Each row of a before or after table is a point. The points were changed in one or more steps. Then noise was added and the rows were shuffled. The steps act on columns, c1 being the first. Write out the steps. A step turns or swaps two columns, mirrors them in a line or flattens them onto one, adds a multiple of one to another, or multiplies or shifts one. Angles are multiples of 10 degrees, from the lower column toward the higher: turns from -170 to 170, lines from 10 to 170 but not 90. Use the fewest steps. Two steps may share a column if one is a turn and the other turns, adds or multiplies; they go together, in the order done. Otherwise the lowest column goes first.

Before (10 x 3)
+0.65, +0.59, +0.65
-0.44, +0.65, -0.19
-0.27, +0.46, -0.38
-0.16, +0.14, -0.62
-0.42, +0.18, +0.08
+0.42, +0.05, +0.63
+0.24, +0.03, -0.39
+0.15, -0.10, +0.98
-0.42, -0.06, -0.05
-0.09, +0.17, +0.42
After (10 x 3)
-0.05, -0.45, +0.08
-0.28, -0.32, -0.06
-0.01, +0.20, +1.02
+0.35, -0.69, -0.19
+0.12, -0.20, +0.45
+0.25, -0.44, -0.37
+0.26, +0.33, +0.62
+0.17, +0.20, -0.38
+0.03, -0.23, -0.61
+0.85, +0.26, +0.65
Steps: mirror c1 and c2 in the line at 30 degrees

Before (11 x 9)
+0.38, -0.54, -0.15, +0.73, +0.25, +0.52, -0.15, -0.45, -0.30
-0.09, -0.48, +0.10, -0.39, +0.51, -0.20, -0.13, +0.13, +0.68
-0.15, -0.27, +0.22, -0.56, +0.42, -0.21, +0.56, +0.03, +0.10
-0.16, -0.62, -0.12, +0.42, +0.66, -0.09, -0.47, -0.73, -0.57
-0.28, -0.17, -0.04, +0.23, +0.15, -0.57, +0.12, +0.21, +0.19
-0.42, -0.33, +0.77, -0.18, +0.08, -0.17, +0.03, +0.08, +0.22
-0.72, -0.57, +0.32, +0.20, +0.61, -0.07, +0.41, +0.18, +0.52
-0.61, -0.51, -0.21, -0.14, -0.03, +0.12, -0.01, -0.20, +0.13
+0.00, -0.26, -0.36, +0.62, +0.66, +0.69, -0.52, -0.01, -0.85
+0.10, +0.36, -0.30, +0.52, +0.63, +0.55, -0.53, -0.95, -0.41
-0.02, -0.41, -0.45, +0.82, +0.62, +0.44, -0.12, -0.68, -0.69
After (11 x 9)
-0.37, -0.08, +0.20, -0.14, +0.15, +0.13, +0.02, -0.20, +0.13
-0.10, -0.20, +0.09, -0.38, +0.62, -0.21, +0.17, +0.12, +0.68
-0.08, -0.28, +0.08, +0.42, +0.81, -0.08, +0.46, -0.72, -0.57
+0.37, -0.12, -0.21, +0.73, +0.37, +0.50, +0.14, -0.44, -0.31
+0.17, -0.22, -0.09, +0.82, +0.66, +0.43, +0.10, -0.69, -0.70
+0.16, -0.26, -0.12, +0.61, +0.67, +0.69, +0.52, -0.02, -0.88
-0.62, -0.06, +0.38, -0.17, +0.17, -0.20, -0.01, +0.08, +0.22
+0.20, -0.14, -0.15, +0.51, +0.46, +0.53, +0.52, -0.95, -0.40
-0.67, -0.25, +0.38, +0.21, +0.70, -0.09, -0.44, +0.19, +0.51
-0.23, -0.14, +0.13, -0.57, +0.48, -0.19, -0.55, +0.07, +0.10
-0.23, -0.09, +0.11, +0.24, +0.18, -0.56, -0.12, +0.20, +0.20
Steps: flatten c1 and c3 onto the line at 150 degrees; flatten c2 and c5 onto the line at 110 degrees; multiply c7 by -1
